Each row of a before or after table is a point. One or more steps were done to the points. Then noise was added and the rows were shuffled. The steps act on columns, c1 being the first. Name the steps. A step turns or swaps two columns, mirrors them in a line or flattens them onto one, adds a multiple of one to another, or multiplies or shifts one. Angles are multiples of 10 degrees, from the lower column toward the higher: turns from -170 to 170, lines from 10 to 170 but not 90. Use the fewest steps. Two steps may share a column if one is a turn and the other turns, adds or multiplies; they go together, in the order done. Otherwise the lowest column goes first.

Before (10 x 3):
[[-47 -33  14]
 [ 43 -78  -2]
 [  7 -54 -31]
 [ 22  19 -47]
 [ 25   8 -50]
 [ 39 -83 -32]
 [-47  -8 -42]
 [-36   5 -53]
 [  6 -18  -4]
 [ 35 -68  35]]
After (10 x 3):
[[-76 -63 -16]
 [-79 -33 -35]
 [ 24 -24 -46]
 [ 32 -50   3]
 [-30 -53 -13]
 [ 30 -43  21]
 [-14  -9  -6]
 [ -8 -21  57]
 [-66  -5 -51]
 [-24 -22  48]]
Steps: turn c1 and c2 by -150 degrees; turn c2 and c3 by -130 degrees

Before (14 x 6):
[[-18   1   8  50 -27  29]
 [ 17 -29 -44  46 -39  34]
 [ 14  47 -43 -11  -2  -8]
 [-34 -23  -1  44 -26  36]
 [ 16 -17  50  13  10  22]
 [  9 -11  18  23  -5 -41]
 [  5   0 -31 -37 -47 -29]
 [-13 -39 -35  23 -42  44]
 [-36  22  44 -25  -4  14]
 [ 38 -30  27 -29 -38 -49]
 [-15 -21  36  14  38  33]
 [-27  32  -8 -14 -44  24]
 [ 46  11 -32  36  16  22]
 [-35  21   1  45  30 -20]]
After (14 x 6):
[[-37   3  42 -29  28 -14]
 [ 13 -18  17  23 -67  63]
 [ 17  -8 -51  44  71 -16]
 [  9  69 -42 -10 -11  12]
 [ 39 -44  23 -26 -53  98]
 [-15 -22 -33  23  98 -22]
 [-36  16   5  51 -45  -5]
 [-13 -44  33  12  29 -74]
 [ 15 -40  51  15  30 -34]
 [-33 -25  -1  41  72 -25]
 [ 51  25 -32  38  18 -38]
 [-20  -2  10  47  60 -13]
 [  8  13 -30 -28  -8  74]
 [-28  36  -5 -15  65   2]]
Steps: add -0.5 times c3 to c2; multiply c6 by 2; turn c5 and c6 by -130 degrees

Before (12 x 8):
[[-12  -2 -65  28 -15 -51 -32 -54]
 [-20   8  16   0  19 -73  24 -39]
 [-42 -12 -45  11  31 -41   7  -9]
 [-41 -33  -9  18  -9  39 -64 -19]
 [ 53 -11 -21 -25  14 -12 -41  71]
 [ 22 -19 -20  23  17  15 -75  66]
 [ -8  -6 -18  14  12  78 -26 -15]
 [-34 -32 -30  23 -39 -53  39  -9]
 [-25 -40 -25  13   4  60 -44  -7]
 [-32 -57 -30 -30  11  57 -34 -43]
 [ 16  22 -20 -10  39  -8 -59  25]
 [  6 -46   3  37  47  48 -39 -30]]
After (12 x 8):
[[-40 -34 -10  19  54  13  38 -20]
 [-12 -45   4  40 -45  43  91 -29]
 [ 36 -12 -20 -26   3  18  49  70]
 [-38 -40 -25  13  20  40  39  -6]
 [  7 -20 -18  23  23  25  81  66]
 [-32  -6 -17  16  -1  62  35 -14]
 [-40 -59 -31 -30   5  32  38 -43]
 [ 11  -2 -64  27  44 -50   6 -54]
 [ -9 -13 -46  12 -52 -56  35 -10]
 [ 12  23 -18  -8 -21   1  93  26]
 [ -2 -32 -29  24  35 -63 -80  -9]
 [ 13   7  15  -1 -44 -73   5 -39]]
Steps: turn c1 and c6 by 30 degrees; multiply c1 by 0.7; multiply c5 by 2; turn c5 and c7 by 140 degrees

Before (9 x 11):
[[  4  -4 -22   8   6 -19  -7  -5  13 -19  15]
 [-15  21 -14  -3   1 -18   0  -6  25 -14 -11]
 [-19  12  -3  10  -3  -9 -18   1 -18 -32 -14]
 [ -6  27  -7  11   0  14   9  19  15  -5  -8]
 [  3   2 -20   3  -5   5  -1  13 -16  -8 -12]
 [ 37  -1  -5   7   6  10  11 -17  -4   5   3]
 [ 13  17  18   5 -20  -5  20 -10  -4   8   7]
 [ 14  -3   0  10 -11  -7  -4  -3   5 -10  -6]
 [-34 -23   3  -8   5  -1  -9 -26   4  16 -11]]
After (9 x 11):
[[  4 -10  -2  -3  -3 -20 -37   6  14 -56   4]
 [-34 -12  10  -8  12   1  -2  24  -3  48   9]
 [ -5  23 -12  -1  -9  14   5 -15  20 -15 -14]
 [ 13   1   3   5  10  -6  -6  -6  11 -31   1]
 [-17  17  16  18  -1  -8 -14  -1  -8 -95  -9]
 [ 14  10 -12   6  22  -5  22  -4   0  23  -6]
 [-17  20  -5 -18   4 -19 -26   6  19 -41 -12]
 [  3   6  -6  14  -5   4 -17 -13 -11 -24  -3]
 [ 36  -3 -13   9   6  11   6  18   1  16   1]]
Steps: flatten c2 and c11 onto the line at 150 degrees; turn c3 and c7 by 70 degrees; add 0.7 times c6 to c7; turn c4 and c9 by 40 degrees; turn c5 and c8 by 140 degrees; multiply c10 by 3

Before (11 x 12):
[[ -8  13 -10   9 -23   9 -23   8  15  -3   1  21]
 [-13  12   5 -25   0 -21   3 -11 -34 -18 -49   6]
 [-29  28   7 -34 -21   1 -95   4  15 -10  -4 -17]
 [-31   0  19  10   2  -2   6 -26  14  -8 -11 -16]
 [  1  17  -1   4   0  -1 -13   8  19  11 -19 -18]
 [-24   3  -9   7 -13   3  -8  13 -20  14   7 -12]
 [-26  22  18 -16 -16 -29  18   9  18 -17 -33  -2]
 [-28   8 -51  -7 -17 -13   4 -34  21  -4   1 -11]
 [-12  12  19  -4 -18  -2   3 -28   1  27   3 -13]
 [  7  20  22   9   2 -27   8   3  -8 -22   3  -2]
 [-28   3  -2  -6  16 -87 -68   1 -30 -12 -14  51]]
After (11 x 12):
[[ 24  15  13   3   1  -1 -15  13 -17  13  11 -12]
 [ -8  20  41   4 -21  -4 -10 -31  -5  22 -29   8]
 [ -5  -1   7  16 -19   1  -9  16   0 -21 -10  -9]
 [ 10  22 -17  11 -17   4 -16 -22 -25 -13   8   3]
 [-11  13  -9   5   7   4 -11 -22  -4  20  18   4]
 [ 10  13   5  26 -22   7  21  18  -7  16  -8 -26]
 [  4  14  31 -24  -3 -18   6 -12  36 -20  39   2]
 [ 30  19 -20   9  -1 -31  -4  -4  23   0   9   9]
 [ -9   2   8  -9  14 -80  52 -28  25 -20  12 -69]
 [ -6  20   8  -8 -16 -34   3   5   2  26  37  17]
 [ -9  24  -4 -18 -24  -6 -21  18   3  13  10 -98]]
Steps: shift c1 by 20; turn c2 and c8 by 20 degrees; turn c6 and c8 by 20 degrees; turn c3 and c11 by 140 degrees; add -0.7 times c5 to c4; swap c7 and c12; turn c9 and c10 by 120 degrees
